Each wall is flat, endless, passes through zero and stands at right angles to its row. A trip goes straight from one point to another. List the walls that it crosses, first one first.

Walls:
(1): +0.36  +0.43  +0.61
(2): +0.00  +0.52  +0.33
(3): -0.08  +0.34  +0.48
(4): -0.12  +0.15  +0.32
(5): +0.22  +0.01  -0.21
(6): +0.20  +0.27  -0.11
(7): -0.15  +0.18  -0.14
(8): +0.03  -0.12  -0.26
Trips:
+0.02  +0.14  -0.50 to -0.53  +0.17  -0.62 => none
+0.11  -0.03  -0.41 to -0.28  -0.23  +0.03 => 6, 5, 7, 4
+0.17  +0.09  -0.54 to +0.14  +0.11  -0.20 => none
+0.01  -0.58  -0.20 to +0.17  -0.14  -0.70 => 7, 6
+0.12  +0.52  +0.18 to -0.12  +0.30  +0.28 => none
+0.21  +0.33  -0.28 to -0.32  +0.05  -0.31 => 1, 2, 6, 5
-0.07  +0.11  +0.36 to +0.34  +0.13  -0.13 => 6, 5, 4, 8, 3

Walls:
(1): +0.50  +0.34  -0.14  +0.04  -0.48  +0.36
(2): -0.24  +0.29  +0.20  +0.23  +0.08  +0.23
(3): +0.21  -0.17  +0.56  +0.29  -0.29  -0.36
(4): +0.04  -0.01  +0.13  +0.55  +0.20  +0.09
(5): -0.27  +0.11  +0.36  +0.21  +0.55  +0.14
Trips:
+0.22  -0.23  -0.40  -0.08  -0.25  -0.29 to +0.06  +0.37  -0.14  -0.31  -0.08  -0.07 => 3
+0.15  -0.27  -0.50  -0.29  +0.09  +0.22 to -0.03  +0.19  -0.02  +0.60  -0.06  +0.01 => 4, 2, 5, 3

Walls:
(1): +0.50  +0.65  -0.15  +0.06  +0.21  +0.22  +0.57  -0.33  +0.48  -0.16  +0.16
(2): +0.22  +0.83  +0.17  +0.03  +0.35  -0.41  -0.02  -0.51  +0.21  +0.03  -0.33
(3): +0.20  +0.33  +0.15  -0.43  +0.17  -0.13  +0.32  -0.26  +0.31  +0.52  -0.12
(4): -0.33  +0.09  +0.32  +0.12  +0.22  -0.07  -0.29  +0.15  -0.06  +0.05  +0.06
(5): -0.12  +0.35  +0.16  -0.08  +0.00  -0.45  +0.46  +0.00  -0.29  +0.04  -0.18
(6): +0.08  +0.26  -0.10  -0.25  -0.04  -0.30  -0.24  +0.07  +0.42  +0.57  -0.42
(7): +0.32  -0.27  +0.02  +0.03  -0.16  -0.01  +0.12  -0.17  +0.37  -0.35  -0.15
(8): -0.51  +0.06  +0.10  -0.23  +0.54  +0.33  -0.09  -0.47  -0.01  -0.05  -0.13
Trips:
-0.23  +0.19  +0.18  -0.11  -0.09  +0.18  +0.67  -0.34  -0.24  +0.08  -0.14 to +0.35  +0.09  +0.69  +0.19  +0.10  +0.06  -0.02  +0.57  +0.24  +0.26  -0.43 => 6, 4, 8, 7, 1
-0.07  -0.26  -0.45  +0.25  -0.17  -0.37  -0.16  +0.00  -0.11  -0.17  +0.21 to -0.66  +0.17  -0.09  -0.17  +0.26  -0.22  +0.21  -0.46  -0.49  +0.07  +0.21 => 7, 5, 4, 8, 2, 3
+0.01  -0.39  -0.20  -0.09  +0.13  -0.36  +0.28  -0.42  -0.05  -0.22  +0.38 to -0.08  +0.02  -0.02  -0.07  -0.41  +0.02  -0.37  -0.36  -0.20  +0.54  -0.53 => 3, 1, 2, 6, 7
+0.67  +0.30  +0.46  -0.33  -0.11  -0.16  -0.62  -0.18  +0.15  -0.15  -0.08 to -0.34  -0.36  +0.18  +0.21  +0.08  +0.49  -0.81  -0.28  -0.35  +0.19  -0.20 => 1, 8, 3, 7, 2, 6

Walls:
(1): -0.14  -0.35  +0.03  +0.17  +0.27  +0.14  +0.05  -0.07  -0.01  -0.08  +0.39  +0.17  -0.10  -0.14  +0.15  -0.14  -0.05  -0.29
(2): -0.15  +0.36  +0.21  +0.01  -0.01  +0.66  +0.18  -0.13  +0.21  -0.55  +0.44  +0.30  +0.07  -0.05  -0.58  -0.19  +0.36  +0.03
(3): +0.12  -0.03  +0.01  -0.02  -0.37  +0.03  +0.36  -0.33  -0.52  +0.65  -0.15  +0.05  +0.40  +0.40  -0.93  +0.49  -0.34  -0.04
(4): +0.63  +0.29  -0.15  +0.21  +0.13  +0.73  +0.32  +0.08  +0.28  +0.10  +0.02  +0.23  +0.26  -0.43  -0.34  -0.20  +0.35  -0.28
(5): -0.17  +0.41  -0.16  +0.05  -0.21  -0.06  +0.12  +0.02  +0.27  -0.07  +0.00  +0.06  -0.40  -0.06  -0.67  -0.10  -0.52  +0.29
(6): +0.23  +0.14  +0.43  -0.17  -0.30  +0.11  +0.41  +0.26  +0.31  -0.08  -0.07  -0.29  +0.24  -0.03  -0.01  -0.33  +0.23  +0.24
(7): +0.11  -0.26  +0.15  +0.18  +0.24  -0.19  -0.28  +0.43  +0.37  +0.52  -0.06  -0.28  +0.01  -0.02  -0.07  +0.09  +0.43  +0.19
Trips:
-0.19  -0.12  -0.32  -0.33  -0.42  -0.22  -0.11  -0.10  -0.03  -0.35  -0.53  +0.40  -0.39  +0.06  -0.34  +0.00  -0.29  +0.40 to +0.19  -0.02  -0.78  +0.27  -0.59  -0.11  -0.89  +0.11  +0.27  +0.09  +0.10  +0.18  -0.15  +0.11  +0.50  -0.05  -0.25  -0.10 => 3, 7
-0.24  +0.16  -0.10  -0.61  -0.05  +0.13  +0.30  +0.42  -0.46  +0.30  -0.49  +0.00  +0.23  +0.10  +0.41  +0.09  -0.07  +0.24 to +0.12  -0.18  -0.15  +0.32  +0.00  -0.22  -0.43  +0.05  -0.16  +0.74  +0.14  -0.07  +0.41  -0.33  +0.62  +0.17  -0.09  +0.03 => 7, 6, 1, 3
-0.07  -0.07  +0.40  +0.06  +0.21  -0.08  -0.39  -0.02  -0.32  +0.07  -0.12  -0.37  -0.40  +0.10  +0.08  +0.68  -0.31  -0.57 to -0.52  +0.31  -0.16  +0.42  +0.09  +0.28  -0.16  +0.04  +0.23  +0.11  +0.47  +0.01  -0.26  +0.19  -0.07  +0.62  -0.24  +0.06 => 5, 2
+0.03  +0.24  +0.01  +0.23  +0.14  -0.01  -0.82  -0.42  +0.26  +0.49  +0.15  +0.38  -0.16  -0.44  -0.46  +0.44  -0.01  +0.14 to -0.03  +0.14  -0.06  -0.15  +0.11  +0.28  +0.42  +0.07  +0.11  -0.40  -0.37  +0.63  -0.37  +0.28  +0.21  -0.17  +0.11  +0.28 => 3, 7, 6
+0.06  -0.32  -0.48  +0.38  +0.12  -0.33  -0.29  +0.52  +0.44  -0.20  +0.21  -0.26  -0.41  -0.46  +0.55  +0.32  +0.21  +0.24 to +0.10  -0.07  -0.09  -0.17  -0.30  +0.13  -0.10  +0.45  -0.07  +0.40  +0.15  +0.07  +0.13  +0.01  -0.22  +0.09  +0.27  -0.02 => 4, 1, 6, 3, 2
